Every row gives one point. The window is the flat piece filled in between its corners: a triangle in 3 columns, a solid with four corners in 4, and so on. A path goes straight from each point to the next, and from the last back to the first. List the points from which the path goes on through the window.

Window, 3 rows:
12.1,-3.5,-3.7
-1.4,3.0,0.3
-2.2,1.1,4.9
Path:
(1): 6.7,-2.6,-5.0
(2): 0.8,-5.9,1.2
(3): 2.1,4.9,3.6
(4): 7.3,1.6,-1.5
(5): 3.8,-2.6,-5.0
(6): 0.7,0.2,-5.5
(7): 2.6,3.2,0.4
(8): 10.5,1.9,-0.7
Through the window after points: 2

Window:
0.9,3.8,4.5,3.2
0.9,-8.3,-0.9,0.1
-1.1,-8.7,-3.4,-5.2
5.5,1.1,-0.7,-0.6
Path:
(1): -2.7,-6.0,-5.4,-0.8
(2): 1.8,-10.3,0.2,-9.2
(3): 3.4,0.7,8.7,1.9
(4): 0.1,0.8,-2.6,6.7
(5): 5.6,4.8,-2.9,4.8
(6): 5.2,0.1,4.1,-3.2
(7): 3.3,-6.7,3.8,-1.3
(8): -0.4,-7.1,-4.6,1.0
(9): 1.9,1.8,-0.1,3.4
(10): 6.4,2.0,9.1,2.0
(11): 3.4,-6.1,2.2,-3.9
(12): 0.4,-6.3,-2.5,2.3
Through the window after points: 1, 7, 11

Window (8 x 8):
2.8,-3.3,4.4,0.2,-8.8,1.9,-4.1,-0.9
0.6,4.9,-7.5,2.7,-4.5,5.1,-4.2,-0.9
-2.4,-5.3,2.1,8.1,4.5,-6.9,-2.8,0.8
-7.6,0.8,0.7,-6.4,-9.0,-1.0,-6.4,-2.2
3.1,2.9,2.0,-0.5,7.6,-3.7,3.5,-6.6
1.6,6.8,-1.1,3.1,5.3,1.0,-12.9,1.0
2.4,2.9,-0.3,2.1,1.2,9.6,4.9,-2.0
-2.6,5.2,0.1,4.9,4.5,-8.6,-4.2,4.2
Path:
(1): 0.7,0.5,-3.9,-2.4,-1.6,2.5,-4.0,3.4
(2): -3.3,5.8,-0.7,10.1,-4.9,2.2,-4.2,-4.0
(3): -2.7,4.5,0.9,7.4,-0.7,0.2,-7.5,-0.2
(4): -0.1,1.0,-3.4,0.1,2.2,-4.1,-6.5,6.4
(5): -0.3,0.0,-4.7,-3.6,2.2,-3.1,-7.9,2.6
(6): -3.5,5.6,-0.2,1.9,0.7,-1.4,-4.4,-1.9
(7): 0.9,6.8,1.2,6.6,3.2,0.9,-6.8,-2.1
(8): 1.6,0.1,-4.2,-5.9,3.9,2.4,-8.3,4.2
Through the window after points: 7

Window:
-2.0,3.5,-3.1,-1.4,3.9,3.3,-4.2,-12.6,-3.1,2.4,-2.4
4.3,0.7,0.2,-2.9,0.4,5.5,7.1,-6.6,-2.6,4.6,3.9
6.4,7.3,-14.4,-1.6,2.0,-6.8,0.7,2.8,-1.1,-3.0,0.2
-1.0,-10.6,8.0,-5.6,-5.2,1.6,-7.9,-1.6,1.9,-7.9,-2.5
-2.4,-1.1,5.3,0.4,-5.4,-7.9,0.8,1.5,4.8,-6.8,-2.5
0.3,3.6,-7.7,2.4,1.2,2.4,-1.5,-2.4,5.9,1.7,-1.7
5.9,-2.7,10.2,-1.6,3.9,-3.0,-1.2,6.1,-1.9,-1.2,5.9
-5.0,1.9,-4.6,0.1,-0.6,6.8,-1.0,0.4,-7.2,0.0,-3.2
6.5,4.4,13.2,-8.2,-2.7,0.9,2.5,7.1,-1.4,6.0,2.4
1.7,-2.3,8.0,4.7,-11.2,3.7,-4.6,-4.3,0.9,-8.5,-4.4
0.0,6.4,-2.3,-3.5,5.1,10.2,2.4,-5.3,-2.7,-2.9,-1.5
Path:
(1): 1.1,-1.6,0.2,1.6,2.8,2.5,-1.0,1.7,-1.8,-0.1,-7.5
(2): 0.4,7.4,3.2,-6.2,-4.6,-1.6,-5.0,-1.8,0.0,-6.2,8.7
(3): -4.5,2.5,-1.6,-4.2,-3.2,1.7,-5.6,-1.4,1.4,-3.6,9.0
(4): 9.6,3.7,-0.7,0.5,3.7,-0.4,5.8,-1.5,0.4,-0.3,-8.8
(5): 2.3,2.8,-0.8,-1.6,2.7,5.6,1.2,-2.7,-1.5,-1.2,-4.2
(6): -1.9,7.5,1.4,-4.6,-3.1,2.6,-1.2,-0.1,2.9,-0.2,10.6
(7): -2.8,3.3,4.5,-2.7,-6.1,5.8,-4.8,-0.2,0.5,-2.7,10.1
(8): 5.0,-0.2,6.8,-1.5,-0.9,-0.5,0.2,1.6,-1.3,-0.6,-1.8
(9): 2.5,-1.9,6.2,-0.3,-0.1,-3.3,0.0,0.6,1.2,-2.0,-4.3
(10): -3.3,2.2,2.5,-2.1,-5.5,-3.8,-0.3,3.3,2.0,-7.0,9.5
(11): -0.9,2.8,-0.7,-3.0,-0.2,5.3,-1.0,-3.4,-0.5,-0.7,3.7
(12): 5.2,1.3,3.6,0.1,6.6,0.0,0.2,-4.9,-3.5,-1.5,-12.1
(13): 4.3,-0.9,-4.0,-0.8,1.1,-2.4,-1.0,-0.9,-0.1,1.4,-10.7
(14): -5.1,4.5,1.9,-0.4,-3.5,4.9,-3.1,1.7,0.0,-6.9,8.8
(15): -4.2,4.5,-0.2,-4.5,-2.4,4.2,-2.5,-5.3,0.9,-3.8,3.9
(16): 6.4,-2.2,2.1,-1.1,0.5,2.3,1.4,-0.2,-1.6,3.0,-8.3
Through the window after points: 5, 7, 9, 11

Window:
4.7,-0.6,-4.3,9.9,-0.5,7.7,1.5,-1.4,-0.4,8.0,-3.4,3.4,3.5,-5.6
6.4,-5.9,-3.1,1.3,-9.3,-1.0,-2.9,0.3,3.0,-3.8,-13.0,-3.5,-2.8,4.3
-0.3,1.6,8.0,-6.8,3.6,-7.2,-2.6,-3.3,-0.1,7.6,-4.0,3.2,-0.5,-1.9
3.9,-0.2,-0.7,4.7,1.4,0.4,2.6,-1.0,-1.1,-0.8,-2.8,-5.2,-6.2,3.3
-5.7,-5.4,-6.1,6.0,-0.6,-1.1,-4.3,-3.3,1.4,1.7,-10.0,-6.8,0.4,8.5
-2.7,-1.7,-6.1,-8.2,10.1,10.0,2.3,2.2,-3.2,-2.9,2.8,0.5,7.3,1.4
1.3,0.4,-1.7,0.4,2.7,9.2,-4.7,2.0,8.0,-0.4,-0.1,-4.4,1.8,7.2
1.7,-1.5,-1.2,-0.3,7.1,3.4,5.6,7.9,5.5,-0.9,-1.2,-3.7,0.5,-2.7
-4.1,1.9,-5.2,-4.0,-1.4,5.1,8.3,-1.4,2.4,1.1,3.5,6.3,2.9,-3.4
1.0,-6.6,-0.2,3.8,-7.7,3.2,5.4,8.5,-2.5,-5.3,1.9,-1.3,-3.7,-0.7
-9.3,1.1,-0.1,-4.5,3.6,13.1,-5.0,5.6,-0.6,-13.2,-7.7,-3.3,-4.4,13.6
5.3,5.9,-0.7,-0.2,-2.2,-6.7,-1.3,2.0,6.5,-0.8,-5.8,0.7,7.8,6.0
3.0,-0.7,-0.5,2.0,-2.3,1.4,1.4,-0.6,3.0,-15.8,0.4,4.9,4.9,-3.7
3.0,-2.2,-8.4,-1.9,4.4,0.0,-7.4,4.1,0.3,0.6,-3.9,6.6,-2.6,1.4
Path:
(1): 3.1,-10.3,2.5,1.3,-0.3,2.7,5.4,3.7,3.4,-2.4,-1.9,5.8,1.1,6.9
(2): -0.3,1.2,-5.1,-0.4,-0.6,5.5,-3.5,-0.2,0.7,-1.2,-5.0,-5.1,-3.0,-0.9
(3): 1.3,4.4,-3.4,1.2,-0.9,2.5,1.0,1.9,-0.5,0.3,-4.2,-2.5,0.1,-3.4
(4): 1.9,-2.5,-0.4,1.2,2.6,1.4,0.8,0.3,3.0,0.7,-2.1,0.9,1.2,3.3
(5): 1.9,-3.3,-1.0,0.4,-0.9,2.4,2.6,1.0,3.1,-0.4,-4.0,3.0,0.2,2.5
(6): -2.4,0.9,-5.0,3.3,-1.0,1.5,-2.0,1.8,-3.6,-2.1,-3.7,-5.6,0.3,-2.4
(7): 1.6,2.2,-3.2,-4.9,-2.3,0.8,-4.6,7.2,-1.2,-3.8,-3.4,-5.5,-1.2,-3.0
(8): 0.9,-3.2,-0.9,4.9,5.7,8.3,5.6,-1.9,5.6,-3.1,-1.2,9.8,2.3,6.8
Through the window after points: 3

Window:
-1.6,-1.8,-5.6,0.8,-4.1,-8.9,3.2,-3.7,-1.1,-3.5,3.0,-4.3,-5.4,-0.6
-6.4,0.5,-5.1,-1.3,-0.9,-7.9,-6.4,-1.4,1.7,-11.8,6.5,-4.9,1.1,1.1
4.9,-5.1,0.9,3.9,9.0,0.8,3.0,4.2,-3.0,1.8,12.5,-12.2,6.5,0.0
-4.4,-10.0,3.6,-2.9,-4.4,0.7,2.8,1.6,8.3,-5.9,-3.6,-2.5,-3.7,9.0
-3.0,-1.9,4.4,4.8,-9.6,2.6,-10.5,-4.7,-5.6,11.8,4.3,-5.5,4.0,5.8
-6.6,6.3,1.5,-0.7,3.1,3.2,0.1,-2.3,4.0,0.8,-3.7,10.9,3.9,-5.6
1.4,3.3,5.1,-1.8,-7.7,-3.6,-7.8,0.7,-7.0,-0.8,-3.6,8.1,-4.1,-2.8
-5.6,0.7,-12.6,-6.8,3.5,7.1,-3.4,0.0,-0.2,-8.2,-2.8,0.7,2.3,-2.8
3.0,8.5,-1.4,6.0,-3.7,-8.0,4.5,-6.1,-5.5,-6.8,-9.1,-1.3,-2.2,2.0
0.4,9.0,-1.9,-5.5,-6.9,3.2,-0.9,-4.5,1.0,2.6,-3.5,-1.1,7.7,5.3
0.7,3.0,-2.4,-0.1,-0.4,3.6,-10.5,-5.3,6.9,5.7,0.7,1.3,4.3,-0.8
-0.2,2.3,-0.1,10.1,-4.5,2.4,-1.6,-1.0,-0.8,1.2,8.0,-2.9,7.9,-10.8
3.0,-6.8,2.5,-6.3,8.7,5.2,4.1,-6.3,4.2,-5.3,2.9,3.0,3.4,3.7
-4.4,6.4,0.9,-4.0,-2.6,0.3,-0.7,-2.8,0.6,-9.1,2.7,-12.2,-3.1,2.4
Path:
(1): -2.1,2.4,-0.7,1.5,-2.1,1.0,0.4,-0.6,-0.5,-2.5,3.6,-1.0,1.0,2.3
(2): -0.1,-4.2,1.9,-1.2,-3.9,-3.6,-3.3,-3.4,-3.8,-0.4,-2.9,-7.4,5.3,-8.6
(3): -0.7,-2.8,5.6,-4.6,-2.0,-3.0,-5.1,-7.8,-3.3,-3.2,-4.2,-7.3,6.2,-7.5
(4): -2.7,5.2,-2.6,2.1,-2.5,1.5,0.8,-0.2,1.6,-4.5,5.8,-4.9,-1.9,2.4
(5): 1.7,4.2,-3.3,0.8,-0.8,1.1,-1.3,-0.1,-0.2,-1.0,2.2,5.4,0.2,2.8
(6): -4.6,-5.0,4.6,-0.2,0.3,-2.3,-2.4,-6.3,1.5,1.9,-6.0,-1.2,6.3,-7.2
(7): -2.1,-0.3,-1.5,-2.6,2.6,-2.1,1.3,-2.4,1.3,-4.5,-1.2,-2.6,1.8,-3.5
(8): 2.8,2.6,-0.4,0.9,-2.9,0.9,0.5,-0.7,0.9,-4.3,0.1,2.5,-1.2,5.5
(9): -0.5,3.7,-0.1,2.8,-2.2,1.7,-0.1,2.1,1.4,-3.5,3.5,1.5,0.1,6.0
(10): -2.5,1.0,0.7,-2.2,-1.7,-2.6,-5.9,-6.9,-1.1,-3.5,-4.5,-4.2,3.8,-5.7
(11): -2.3,-0.5,-0.5,-4.1,1.3,-0.8,0.4,-4.9,1.2,0.0,-4.1,-1.6,3.8,-2.8
(12): 1.1,2.2,-0.5,3.0,-0.8,2.1,-0.2,-0.3,1.6,-7.4,5.3,2.5,0.3,0.8
Through the window after points: 3

Window, 14 rows:
5.4,4.2,-2.3,-10.6,-2.7,-1.2,-0.7,9.5,0.0,-1.7,1.4,3.7,4.3,-3.0
-2.7,-3.0,4.0,-2.3,6.3,-0.4,4.1,0.9,1.7,-4.3,0.2,-3.1,2.6,-5.4
1.5,2.1,7.8,-0.8,2.5,7.6,-2.3,-5.8,5.5,2.7,-6.0,4.3,-11.2,-3.5
5.0,-4.1,-1.4,0.6,1.5,2.2,1.7,-0.4,4.7,-10.1,-0.9,-4.2,-2.2,8.6
-5.4,-0.6,2.7,-8.4,7.5,3.2,-3.5,2.2,1.7,-10.2,-0.7,2.1,-5.7,0.6
-1.9,1.7,-1.7,-1.2,-0.7,2.5,8.4,11.6,3.1,-5.8,0.8,-0.9,-2.8,0.1
0.7,-6.4,-9.4,5.7,-0.8,-5.3,-5.6,6.4,-2.5,-4.1,-1.0,3.9,0.6,1.5
2.5,-4.4,2.2,2.0,1.8,-4.5,0.3,-7.0,1.7,2.7,6.1,0.8,-10.6,-4.5
-4.4,0.4,3.2,8.7,1.2,8.0,-4.3,4.3,-1.0,-2.9,5.1,11.7,2.1,-2.3
-2.7,-1.8,-5.1,2.5,0.0,0.2,11.5,-10.4,-5.9,-4.4,1.6,0.2,-0.9,-0.8
-2.7,6.0,4.5,4.4,3.4,-1.9,0.9,3.8,-0.1,-8.6,4.3,-3.7,-3.3,-5.0
-1.7,3.9,7.3,-1.8,-2.4,-4.5,2.3,-2.0,7.2,-3.7,0.2,4.8,-7.8,-0.7
2.2,0.0,-10.4,4.2,5.7,-0.7,4.6,4.8,0.6,-0.3,-2.6,11.5,-0.4,12.5
-5.8,-2.0,1.2,-2.3,-1.7,9.6,-5.1,-7.7,-4.3,2.0,1.3,-3.3,6.5,6.5
Path:
(1): -1.6,-0.8,-1.7,0.5,1.2,5.5,-1.9,-2.9,9.7,-3.9,0.9,-1.4,1.2,-2.6
(2): -3.1,5.9,-4.6,-1.6,2.1,0.4,-2.5,1.7,12.2,0.3,2.0,4.3,-3.9,-1.8
(3): 2.7,-5.2,6.6,2.4,1.2,-1.2,5.4,-0.8,-7.6,-8.6,-0.3,-1.6,-2.0,3.7
(4): 2.8,-6.1,7.2,-1.1,-2.2,3.1,3.2,-0.2,-4.7,-2.9,-3.2,5.1,-5.7,6.3
(5): -1.3,1.9,-0.3,-0.3,2.7,2.3,-1.1,-2.1,5.7,-3.7,0.6,-1.5,-1.3,-0.5
(6): -4.2,2.3,-4.5,-1.3,2.4,1.7,-1.4,1.4,5.1,-4.0,4.4,2.7,1.7,-2.4
(7): 3.6,-2.2,2.7,-2.3,0.6,0.1,-1.8,5.1,-2.0,-3.0,-3.1,2.8,-3.3,2.9
(8): 0.3,-0.7,3.9,-1.0,2.5,-2.4,-0.9,7.3,-7.9,-2.2,0.6,4.7,-2.6,3.0
Through the window after points: 2, 4

Window (14 x 14):
9.1,-5.9,-4.4,0.3,4.5,-0.1,-2.5,1.0,0.1,1.5,5.3,-4.8,5.2,2.0
-7.8,-6.0,-2.1,5.1,-3.4,-2.5,-5.7,3.5,-3.6,-4.8,-2.7,0.9,-2.4,8.9
-4.7,-8.5,-5.2,1.1,-0.2,0.9,1.3,7.4,-8.0,4.0,-5.4,8.6,-1.4,-2.7
-8.4,-2.9,-4.3,-0.7,-3.5,-0.6,11.5,2.0,-7.2,-5.7,-4.0,5.4,5.2,-3.5
6.0,-8.1,-3.1,0.0,0.6,3.1,0.4,-11.3,6.2,2.7,7.3,-0.1,3.3,-0.3
3.2,6.3,-2.9,-4.9,-10.2,-2.2,-4.6,-1.7,7.8,-3.7,2.6,1.4,1.7,-1.2
6.4,-7.8,-1.4,-5.8,-3.8,3.5,5.5,0.8,4.3,-2.8,-11.0,-5.7,10.5,-8.2
6.4,0.5,-0.4,5.2,-3.7,-5.1,-5.0,-2.4,-1.6,1.5,1.7,-4.0,-4.4,-1.1
7.9,-4.3,4.9,5.0,-1.5,3.2,4.3,3.8,7.2,-3.4,2.7,-0.1,-3.2,7.1
-2.5,-6.2,-1.6,4.9,9.3,2.2,-7.4,-5.8,-3.2,-2.4,-2.3,-0.3,4.5,-5.2
-1.6,5.1,-11.6,4.9,-1.2,-8.1,3.8,3.7,6.8,-0.6,2.9,-5.2,-3.9,-3.4
-4.5,-0.8,-8.3,-2.5,-3.5,9.4,-4.8,-0.3,-3.4,-1.5,-5.8,-3.5,2.0,-5.6
-3.8,-2.3,-3.5,-12.0,-1.6,-0.5,3.5,0.9,-1.0,1.1,3.5,6.9,-8.3,9.8
5.7,-4.9,-10.4,-2.8,1.5,1.3,1.6,1.2,1.6,-6.3,-1.4,2.4,-4.0,10.5
Path:
(1): 0.8,-6.1,-6.8,-0.3,1.2,-3.0,-1.6,1.0,0.7,-6.2,4.0,-1.0,-1.5,-4.5
(2): 0.4,2.9,-0.9,5.3,-1.1,3.6,4.5,-4.9,4.5,7.2,-4.0,-0.2,3.9,5.2
(3): 0.0,-2.1,-5.7,0.7,3.3,1.4,0.1,0.9,-0.4,-0.1,-2.6,0.5,2.6,2.0
(4): 0.8,-11.3,-3.4,2.5,-1.3,-1.5,-6.2,-5.0,-1.5,-8.8,2.9,1.0,-6.7,-5.7
(5): 2.0,-8.2,-4.0,3.0,-2.1,2.7,-1.8,1.3,0.4,-8.0,1.0,-3.4,-3.2,-1.2
(6): -2.4,0.4,-1.4,0.9,3.4,-0.4,-2.2,-1.9,-0.5,3.4,-3.4,3.2,4.3,2.8
(7): 0.8,6.3,-7.2,0.8,6.5,0.0,-3.3,0.3,2.8,3.0,-4.2,-0.9,-0.4,-0.9
(8): 4.0,-11.3,-1.3,-2.9,-7.7,0.6,4.1,0.7,-2.3,-2.6,3.2,0.5,0.6,-0.8
(9): -9.0,-12.2,-6.8,-6.6,3.1,0.1,-2.1,7.4,-1.1,-5.0,7.9,2.0,-0.5,-6.3
(10): 3.5,2.9,-3.4,3.4,-4.2,-1.3,-0.6,-2.1,1.7,0.6,-4.7,0.7,0.8,1.1
(11): -2.0,-0.2,0.2,-1.4,0.8,-1.8,2.0,0.0,2.4,2.4,-4.5,6.2,7.3,5.3
(12): -0.3,-5.1,-6.6,2.3,-5.0,0.1,2.0,1.4,-6.4,-5.8,0.9,-2.7,-4.5,-6.0
(13): -2.1,-6.0,-4.9,1.6,0.2,0.0,-2.1,1.9,0.5,-5.0,2.9,-2.9,-2.4,0.6
(14): 3.1,0.0,-5.7,-0.4,0.6,-0.2,2.5,0.1,2.4,0.6,-2.1,1.4,3.0,0.9
(15): 3.0,3.1,-5.1,0.6,-6.9,4.9,-0.5,0.2,5.2,4.0,-5.8,7.2,2.0,8.5
(16): -0.8,-6.4,-3.5,-1.4,0.9,-0.5,2.8,2.1,-0.6,-4.0,0.4,-2.6,0.9,-2.4
Through the window after points: 1, 3, 5, 9, 11
